Each row of a before or after table is a point. The points were changed in one or more steps. Then noise was added and the rows were shuffled. The steps act on columns, c1 being the first. What was done? A step turns or swaps two columns, mirrors them in a line or flattens them onto one, adds a multiple of one to another, or multiplies or shifts one. Angles are multiples of 10 degrees, from the lower column toward the higher: turns from -170 to 170, lines from 10 to 170 but not 90. Use the fewest steps. Two steps may share a column if one is a turn and the other turns, adds or multiplies; they go together, in the order done. Otherwise the lowest column goes first.
(in the rows, 128 means zero)

Before, 11 rows:
[[190 131]
 [ 68 133]
 [146 104]
 [188 125]
 [144 165]
 [148 104]
 [115  76]
 [126 127]
 [166 179]
 [ 46 138]
 [122  40]]
After:
[[181 169]
 [133 190]
 [ 39 120]
 [160 146]
 [125 122]
 [ 73 114]
 [105 147]
 [109 151]
 [137  44]
 [131 194]
 [141  77]]
Steps: swap c1 and c2

Before:
[[159 158 134 111 166 149]
 [156 139 157 140 149 188]
 [129 159 144 102 142  97]
 [141 113 131 127  92 187]
 [132 114 137 171 116 198]
 [109 123 113 104 148  87]
 [127 131 195 122 143 124]
 [135 152 141 125 113 100]
 [109 140 145 174 104 175]
 [177 149 158 107 170  74]
 [164 121  95 116 155  92]]
After, 11 rows:
[[108 155 140 122 144  81]
 [131  84  99 150 129 204]
 [140  35  83 127 116 168]
 [135 139 154 116 102 116]
 [161 251 105 109 128 135]
 [126 161 155  73 135 154]
 [108 102 121 144 105 192]
 [178 241 172  92 138  96]
 [165 169 136 146 152  82]
 [129 205 144  99 114 101]
 [156 185  99 114 133 188]]
Steps: turn c2 and c5 by -50 degrees; multiply c2 by 2.5; turn c3 and c4 by -50 degrees; turn c3 and c6 by 50 degrees

Before, 8 rows:
[[100 136 109 131 170 140  98 139 134 124  98 128]
 [162 125 137 144 126 110 156  94 213 183 110  66]
 [ 98 198 105  57  49  87 109 169 121  93  96 129]
 [113 138 127  95 137 102 157 121 135 108  95 187]
 [161 125 175 140 150 135 140 102 185 157 168 129]
 [119 110 154 167  95 143 155  84 221 192 139 115]
 [ 95 157  99  85  99  94 163 121  86 104 149 138]
 [ 91 137 177 148 187  99 155 111 191 181 152 105]]
After (8 x 12):
[[120 118 111 125 137 147 157 114 138  87 129  66]
 [155 115  76 122  98 143 162 110  76 134 161 106]
 [ 98 109 170 152 150 145 140 117 201 176 122 138]
 [171  95 149 145 189 171 157 121 212 176  93 140]
 [120 125 128 156 126 149 153 111 240 137  70 197]
 [158  80  58  79  46 137 107 136 119  84 144 113]
 [141 131 163 175  97 133 156 109 250 168  78 135]
 [155 131 115 118 169 110 100 138 136  98 118 120]]
Steps: turn c1 and c12 by 160 degrees; turn c2 and c3 by 150 degrees; turn c3 and c6 by -150 degrees; multiply c4 by 0.4; turn c4 and c8 by 50 degrees; multiply c9 by 1.3; turn c10 and c11 by -60 degrees

Before:
[[ 94 109 141 112 144 206 138 130 180 152 162  94 187 163 196 165 140  97
   87 163]
 [ 99 155 172 163 179 117 101 120 131  47  75 234 160  80  66  97 128 113
  170  54]
 [206 234 109 173 210 134  85 204 129  64  68 103 122 119  54  58 193  98
  187 120]
 [ 82 124 161 132 152 181 131 163 134 167 179  93 139  85 150 190  93 150
   46 118]
 [ 89  76 201 105 142 185 115  69 154  98 147 135 193  81  78 159 132 169
  134 143]
 [196 160 106 115 216 171  81 130 102  32  50 108 112 113 143 156 222  77
  163 182]
 [108  78 142  82 152 142 113 204 154 186 123 103 152 152 149 127 151 171
   48 134]
 [103 126 191 117 196 163 163  40 150 137 109 160 154 114  96 120 102 138
  100 101]
 [ 83  87 128 122 118 153 139 154 117 155 126  67 132 191 169 134  93 154
   77 197]
 [116 101 234 140 162 192  99  91 151 137 170 233 127  82  95 131  98 149
  138 107]]
After:
[[ 21 213 116 100 103 134  49 179 127 217  70 175 179 120  53 206 188 137
  191 147]
 [147  92 199 136  69 155 151  94 117 149 122  80 115 190 172  92 127 107
   77 129]
 [142 138  98 156  97 163 163 136 153  44 110 202 121 118  98 102 137 118
   99  67]
 [139 111 165 191  78 203 143 106 179 126 164 121 156 167 195 134  91 147
   90 118]
 [164  91 108 120 172 193 111 125 153  91 168 224 125  79  96  99 128 105
  140  25]
 [ 32 140 179 123  99 170  72 223  99 145  50 182 136 112 146 216  89 183
  161 148]
 [179 146  56 139 156 116  95 205 132 132  76 232 176  84  63 132 158 117
  171  85]
 [146 122 121 136  70 180 134  84 136 153 179 124 126  87 150  84  73 107
   46  98]
 [157  78 144 195 106 188 135 161 153  79 144 144 119  81  77 128  98  86
  134  57]
 [129  75 130 171  93 144 130  57 153 189 123 129  81 151 148 147 124 104
   47 117]]
Steps: turn c5 and c12 by 50 degrees; turn c1 and c5 by 150 degrees; turn c2 and c7 by -20 degrees; turn c3 and c20 by -90 degrees; turn c4 and c13 by -120 degrees; turn c13 and c18 by 150 degrees; turn c8 and c10 by 100 degrees; turn c16 and c17 by -100 degrees
